Every row gives one point. Any point is a mix of the corners, with weights that add up to 1. It lies inside the corners' shape when no weight is negative. Say inside or outside, and name the corners with a negative weight.

Corners:
(1): [-1.5 -4.4]
(2): [3.3 5.3]
(3): [-3.1  5.3]
Points:
[2.5 4.7] => inside
[-2.2  4.5] => inside
[ 1.0 -1.0] => outside (3)
[-0.2 -4.2] => outside (3)
[1.4 2.1] => inside

Corners:
(1): [-3.6  1.5 -3.2]
(2): [-2.6  8.0 -6.7]
(3): [ 8.5 -4.6  4.3]
(4): [-2.3  1.6  3.1]
Points:
[1.8 0.0 2.0] => inside
[ 0.4  1.4 -0.8] => inside
[ 0.2  3.5 -2.1] => inside
[-1.8  1.5  2.6] => inside
[-1.8  6.1 -4.6] => inside
[-2.1  4.9 -2.5] => inside
[-1.9  1.5  2.6] => inside
[-0.8 -1.7  0.2] => outside (2)
[ 3.5 -1.7 -0.2] => outside (4)

Corners:
(1): [ 6.9 -2.5 -0.3  2.3  9.1 -5.5]
(2): [ 4.9  2.4 -2.6 -0.8  1.3  5.3]
(3): [-2.8  1.2 -6.4 -5.9  1.2  4.0]
(4): [ 1.2 -2.4 -0.5 -1.6  5.8  4.6]
(5): [-0.7 -2.8  4.1 -8.9 -1.7 -1.2]
(6): [ 0.1  5.2  1.0  2.2 -1.8  1.0]
(7): [-3.6 -4.5  0.8  3.7 -1.2 -2.4]
Points:
[ 1.4 -0.6 -0.8 -2.9  2.0  1.0] => inside
[ 0.3 -5.2  1.0  0.7  2.9 -1.2] => outside (3, 6)
[ 1.8 -1.4  0.9 -3.6  2.0  0.2] => inside
[ 2.5 -4.1  2.3  0.0  3.5 -3.0] => outside (3, 6)

Corners:
(1): [ 1.5 -4.8  0.5  1.4  0.6  7.0 -2.2  1.0  0.1]
(2): [ 0.0  8.8  6.3 -1.0 -4.3 -3.4  1.3  1.5 -3.7]
(3): [-6.7  9.7  3.3  3.0 -2.1 -4.4  1.7  1.6  1.0]
(4): [ -0.3  -3.7  -1.4  -4.3  -2.9   0.3 -10.0   8.5  -0.5]
(5): [ 3.4  1.1 -5.7 -3.0  2.7  5.4 -0.2  1.5  0.5]
(6): [-6.1  1.5  1.3 -1.0 -6.5 -0.2  2.4 -2.5 -3.3]
(7): [-1.8 -1.8  4.6 -4.0  4.6  4.3 -0.7  2.5 -1.8]
(8): [-3.8  6.4  3.2  2.0 -1.0 -4.6 -1.0 -3.5 -4.8]
(9): [  5.1 -11.0  -5.3   1.2   1.6   0.9  10.3 -10.1   1.3]
(10): [-1.3  4.7  3.3 -1.1 -2.4 -1.9 -3.3 -1.7  4.1]
Points:
[-1.7  2.8  0.9  0.6 -0.8 -0.9  2.0 -2.5 -1.0] => outside (4)
[ 0.3  2.1 -1.0 -1.3  0.2  1.4 -1.0  0.1 -0.1] => inside
[-1.3  6.0  3.7 -0.4 -1.4  0.1  0.2 -0.2 -1.5] => outside (4, 9)
[-1.8  3.1  1.3  0.1 -0.6 -0.8 -0.5 -1.2 -1.7] => inside
[-0.1 -0.1  2.0 -0.3 -2.0 -1.1  1.1 -2.7 -0.9] => outside (3, 5)
[ 0.0  0.6 -1.0 -2.0  0.4  2.7 -0.6  0.9 -0.4] => inside
[-0.3 -3.1 -1.2 -0.4  0.2  1.9  0.9 -1.8  0.4] => outside (2)

Corners:
(1): [-2.1 -4.1 -4.2  1.5 -1.0  1.4  6.1  0.8  1.4  6.9  2.8]
(2): [ 0.1 -3.9  4.6 -3.8 -0.5 -1.4  6.0 -2.2  7.2  0.5 -1.6]
(3): [ 3.6  0.0 -2.7 -1.4 -0.2  1.3  1.7  0.4  2.8  1.8 -8.4]
(4): [ 7.9 -4.1  0.0  6.6 -3.5  3.3  3.2 -0.7 -8.0 -2.4  6.1]
(5): [ 4.0  1.4 -0.5 -4.9  4.7 -1.2  2.5 -2.6  5.2  2.1 -1.6]
(6): [ 5.0  2.4  0.1  3.8  0.0 -1.4 -1.2  6.8 -1.0 -0.4  2.9]
(7): [-7.5 12.6 -5.1 -2.9 -2.8 -5.9  2.1  1.3 -4.4  0.9 -1.1]
(8): [-2.8  0.2 -3.2 -4.7  1.8  2.0  0.6  1.6  4.0 -5.3 -4.0]
(9): [-5.8  5.0 -4.9 -1.5  0.2 -8.4  2.0  3.3 -7.0 -1.8 -1.3]
(10): [-3.9  3.6 -3.4 -3.5 -6.2 -1.4 -3.1  0.8 -4.1  1.5  0.9]
(11): [-0.6 -1.7  3.6  6.4  5.0  1.1 -1.2  3.7 -6.3 -1.0  1.8]
(12): [ 1.0 -0.8 -3.0  4.0 -3.9 -2.7  3.9 -8.1  6.1  2.1  1.8]
Points:
[ 2.0 -0.9 -1.5 -0.2 -1.7 -1.0  2.5  0.1  2.0  0.8  0.1] => outside (7, 11)
[-0.1  0.0 -2.3  1.2 -1.9 -1.7  3.3 -2.9  2.7  1.9  0.9] => inside
[ 0.1 -0.4 -2.4 -0.2 -0.5  0.2  2.3  0.3  0.2 -0.4 -0.6] => inside
[-0.9  0.9 -0.4 -0.6 -0.3 -0.9  1.8  1.4 -2.1 -0.5  1.2] => outside (3, 12)
[ 0.3 -0.3 -2.4  0.3 -0.6 -0.3  2.7 -0.1  0.9  2.2 -1.0] => inside

Corners:
(1): [-0.3 -1.1 -4.8 -2.7 -1.6  0.8  0.7  3.6  0.1  2.8 -4.8  1.2  0.2 -4.5]
(2): [ 3.8  2.4 -0.4  2.1  3.2 -1.1  3.8  1.2  0.9  5.3 -1.5  1.4  2.2  6.4]
(3): [-4.6  0.3  0.2  3.1  3.1  4.2 -0.7  5.2  1.2  2.0 -3.7  5.8 -7.9 -5.8]
(4): [ 0.6 -0.4  3.8  2.9  2.1  0.9  4.2  4.9 -0.8 -0.1 -1.8  1.9 -1.9 -5.1]
(5): [-2.5 -2.4  1.6 -1.4 -1.2  2.3 -2.3  7.6 -3.6 -2.8 -2.0  5.1 -2.5 -2.8]
(6): [ 6.6  3.4 -1.4 -0.9 -5.8  2.0 -1.9 -2.5 -3.3 -5.4  2.6  1.4 -1.7  2.8]
(7): [ 0.3  1.2  2.6 -2.4 -5.6  9.1 -4.3 -2.8 -2.6 -2.3  4.9  5.3  0.8 -1.8]
(8): [-6.7  0.2  6.6 -8.6  2.1  2.5  7.2  5.0  6.6  1.2 -5.5  6.4 -9.7 -6.7]
(9): [ 5.3 -4.2 -4.7  6.4  2.3  0.2  4.4 -1.0  1.6  0.3  6.1  1.6  0.1  7.3]
(10): [-4.5  2.1  0.6 -0.1 -6.0  2.3 -1.5  0.5 -0.7 -5.0  0.6  6.0 -1.9 -2.1]
(11): [ 6.6 -1.4 -0.6  2.6 -5.9  1.6 -2.7 -0.1  1.4 -2.5  2.4 -2.5  1.4  6.7]
(12): [ 8.5 -0.9 -1.6  3.8 -0.8 -7.0 -3.2 -5.1 -4.7  0.4  2.6 -4.3  0.7  6.1]
(13): [ 6.0  3.6 -2.8  2.2 -1.3 -4.6 -2.9  1.7 -2.8  0.0  7.8 -3.8  0.1  3.9]
(14): [-0.9  2.3  1.1 -1.5  1.7  2.6 -4.1 -2.6  0.8 -9.1 -0.2 -0.4 -2.8 -2.2]
(15): [ 1.5 -0.9 -1.8  3.3  2.5 -0.7  6.1 -0.8 -1.3  3.7 -0.5 -4.5 -2.6  4.2]
Points:
[ 3.3  0.0 -1.4  0.6 -1.2 -1.8  0.6 -0.1 -1.3 -0.7  0.4 -0.6 -0.4  2.2] => outside (3, 7)
[ 0.5  1.5  0.9 -1.7  0.8  1.5  0.8  1.1 -1.0  0.0 -0.6  1.4 -2.9 -1.7] => outside (9, 10, 11)
[ 2.5  0.0 -0.2  0.7  0.1  0.5  1.1  1.4 -0.3  0.0  0.7  1.1 -1.5  1.5] => outside (10)
[ 1.4  0.5 -0.4  1.4 -1.1  1.1  1.5  3.1 -0.7  0.9  1.2  1.6 -2.0  0.5] => outside (12, 14)
